Each row of a before or after table is a point. The points were changed in one or more steps. Then noise was added and the rows were shuffled. The steps act on columns, c1 being the first. What was done? A step turns or swaps two columns, mirrors them in a line or flattens them onto one, adds a multiple of one to another, or multiplies or shifts one. Angles are multiples of 10 degrees, from the lower column toward the higher: turns from -170 to 170, lines from 10 to 170 but not 90. Use the fewest steps. Two steps may share a column if one is a turn and the other turns, adds or multiplies; they go together, in the order done. Otherwise the lowest column goes first.

Before:
[[ 0.70 -0.07]
 [-0.61 -0.06]
 [-0.02 -0.37]
 [-0.49 -0.06]
 [ 0.07 -0.36]
 [ 0.77 -0.46]
 [-0.59  0.16]
 [-0.42  0.16]]
After, 8 rows:
[[-0.05  0.14]
 [ 0.21 -0.66]
 [-0.12  0.25]
 [-0.12  0.32]
 [ 0.11 -0.29]
 [ 0.12 -0.32]
 [-0.06  0.09]
 [ 0.15 -0.33]]
Steps: flatten c1 and c2 onto the line at 110 degrees

Before, 10 rows:
[[ 0.47  0.50  0.31  0.28]
 [ 0.43  0.18  0.58  0.02]
 [-0.60  0.29 -0.01  0.45]
 [-0.33 -0.48 -0.02 -0.30]
 [ 0.27 -0.46 -0.84 -0.25]
 [-0.51  0.17  0.29 -0.92]
 [-0.06 -0.67  0.17 -0.52]
 [-0.26 -0.42  0.67 -0.40]
 [ 0.52  0.30 -0.01  0.30]
 [ 0.19  0.23  0.22 -0.38]]
After (10 x 4):
[[-0.25  0.67 -0.42 -0.38]
 [-0.61  0.00  0.31  0.43]
 [ 0.56 -0.01  0.32  0.31]
 [-0.52  0.28  0.18 -0.92]
 [-0.34  0.01 -0.48 -0.29]
 [ 0.49  0.34  0.49  0.26]
 [-0.06  0.19 -0.70 -0.53]
 [ 0.42  0.55  0.19  0.05]
 [ 0.17  0.24  0.24 -0.40]
 [ 0.31 -0.86 -0.46 -0.26]]
Steps: swap c2 and c3

Before:
[[ 0.29 -0.80 -0.08  0.43 -0.40 -0.07 -0.33 -0.59 -0.09]
 [ 0.31 -0.47 -0.29  0.67 -0.27  0.65  0.24 -0.19 -0.01]
 [-0.71  0.24 -0.02  0.69  0.53 -0.47  0.88  0.21 -0.34]
 [-0.68 -0.13  0.32 -0.43 -0.52 -0.27 -0.41 -0.25 -0.10]
 [ 0.61 -0.37 -0.19 -0.13 -0.53  0.74  0.94  0.36  0.31]
 [-0.64  0.35  0.40  0.30 -0.82  0.30 -0.02 -0.23 -0.91]
 [-0.24  0.46 -0.51 -0.09  0.10 -0.25 -0.22  0.24 -0.03]
 [ 0.19  0.09  0.90  0.15  0.55  0.21 -0.06  0.01  0.16]
 [ 0.36 -0.40 -0.45 -0.09 -0.17  0.89  0.67 -0.17 -0.30]
 [ 0.50  0.40 -0.44 -0.17  0.01 -0.19  0.32 -0.04 -0.10]
 [-0.25 -0.16  0.23  0.06 -0.19  0.19  0.38  0.59 -0.68]]
After:
[[-0.69  0.36  0.00  0.68  0.54 -0.46  0.89  0.20 -0.36]
 [ 0.31 -0.76 -0.27  0.65 -0.26  0.63  0.22 -0.20 -0.02]
 [ 0.20  0.13  0.88  0.15  0.56  0.21 -0.05 -0.02  0.15]
 [-0.24  0.72 -0.51 -0.08  0.10 -0.21 -0.23  0.24 -0.01]
 [-0.66 -0.20  0.34 -0.43 -0.51 -0.29 -0.38 -0.24 -0.09]
 [ 0.36 -0.66 -0.44 -0.11 -0.16  0.90  0.68 -0.20 -0.31]
 [-0.68  0.58  0.40  0.32 -0.83  0.28 -0.01 -0.19 -0.88]
 [ 0.52  0.63 -0.43 -0.17  0.00 -0.18  0.31 -0.05 -0.08]
 [ 0.32 -1.25 -0.10  0.42 -0.40 -0.03 -0.35 -0.59 -0.12]
 [ 0.63 -0.62 -0.19 -0.13 -0.55  0.74  0.93  0.34  0.32]
 [-0.24 -0.22  0.19  0.05 -0.17  0.20  0.40  0.56 -0.67]]
Steps: multiply c2 by 1.6

Before, 12 rows:
[[ 0.15 -0.54 -0.49 -0.38  0.12  0.05 -0.13  0.09 -0.01 -0.17 -0.33  0.55]
 [-0.77 -0.97 -0.06 -0.26 -0.45  0.59  0.32 -0.68  0.78  0.08 -0.11  0.22]
 [-0.40 -0.43  0.27 -0.08  0.22 -0.51 -0.01 -0.03 -0.87  0.32  0.11  0.20]
 [-0.02  0.21 -0.54  0.47 -0.66 -0.13 -0.43  0.94 -0.86  0.18  0.30  0.42]
 [ 0.02  0.04 -0.67 -0.01  0.17 -0.09 -0.65 -0.02 -0.31  0.59 -0.89  0.07]
 [ 0.44 -0.23  0.17  0.02 -0.10  0.80 -0.26  0.02 -0.69 -0.13 -0.06  0.13]
 [ 0.54 -0.38 -0.17  0.35 -0.16 -0.10 -0.58  0.10 -0.03  0.43  0.79  0.75]
 [-0.53  0.65  0.08 -0.43  0.06 -0.17  0.47  0.11  0.11  0.02  0.03  0.17]
 [-0.13 -0.25  0.49 -0.79 -0.07  0.20 -0.14  0.35  0.11  0.18 -0.16 -0.96]
 [ 0.64 -0.21 -0.38 -0.06  0.63 -0.22  0.51 -0.27 -0.36  0.10  0.04 -0.08]
 [ 0.20 -0.67  0.18 -0.12 -0.01  0.22  0.65 -0.28 -0.24  0.19 -1.10  0.40]
 [ 0.70 -0.60 -0.07  0.28 -0.02 -0.73 -0.83 -0.42 -0.41 -0.04  0.05 -0.05]]
After, 12 rows:
[[ 0.03 -0.64 -0.50  0.27  0.24 -0.17 -0.45 -0.10 -0.72  0.19  0.51  0.99]
 [-0.37  0.42  0.24 -0.14  0.20 -0.55 -0.01 -0.14 -0.73  0.30  0.05  0.06]
 [-0.75  0.30 -0.05 -0.17  1.07  0.57  0.30 -0.43  0.82  0.08 -0.26 -0.56]
 [ 0.74  0.43 -0.09  0.20  0.47 -0.74 -0.89 -0.19 -0.29 -0.05  0.14 -0.37]
 [ 0.57  0.15 -0.19 -0.11  0.41 -0.12 -0.60 -0.71  0.11  0.43  0.85  0.31]
 [-0.11  0.13  0.45 -0.60  0.20  0.20 -0.15  1.07  0.18  0.21 -0.61  0.05]
 [ 0.40  0.06  0.19  0.07  0.19  0.76 -0.22 -0.13 -0.56 -0.10  0.02  0.04]
 [ 0.09  0.45 -0.52 -0.14  0.34  0.06 -0.20 -0.47  0.08 -0.10 -0.50  0.25]
 [ 0.14  0.47  0.21  0.46  0.56  0.20  0.63 -0.45 -0.21  0.15 -0.99 -0.11]
 [ 0.04  0.05 -0.67  0.47 -0.09 -0.11 -0.60 -0.10 -0.16  0.60 -0.81  0.03]
 [ 0.56  0.66 -0.33 -0.09 -0.28 -0.17  0.49  0.00 -0.22  0.11 -0.01 -0.25]
 [-0.54 -0.41  0.13 -0.38 -0.59 -0.17  0.42 -0.08  0.23  0.02 -0.14  0.20]]
Steps: turn c2 and c5 by -130 degrees; turn c4 and c11 by 30 degrees; turn c8 and c12 by 70 degrees; shift c9 by 0.10
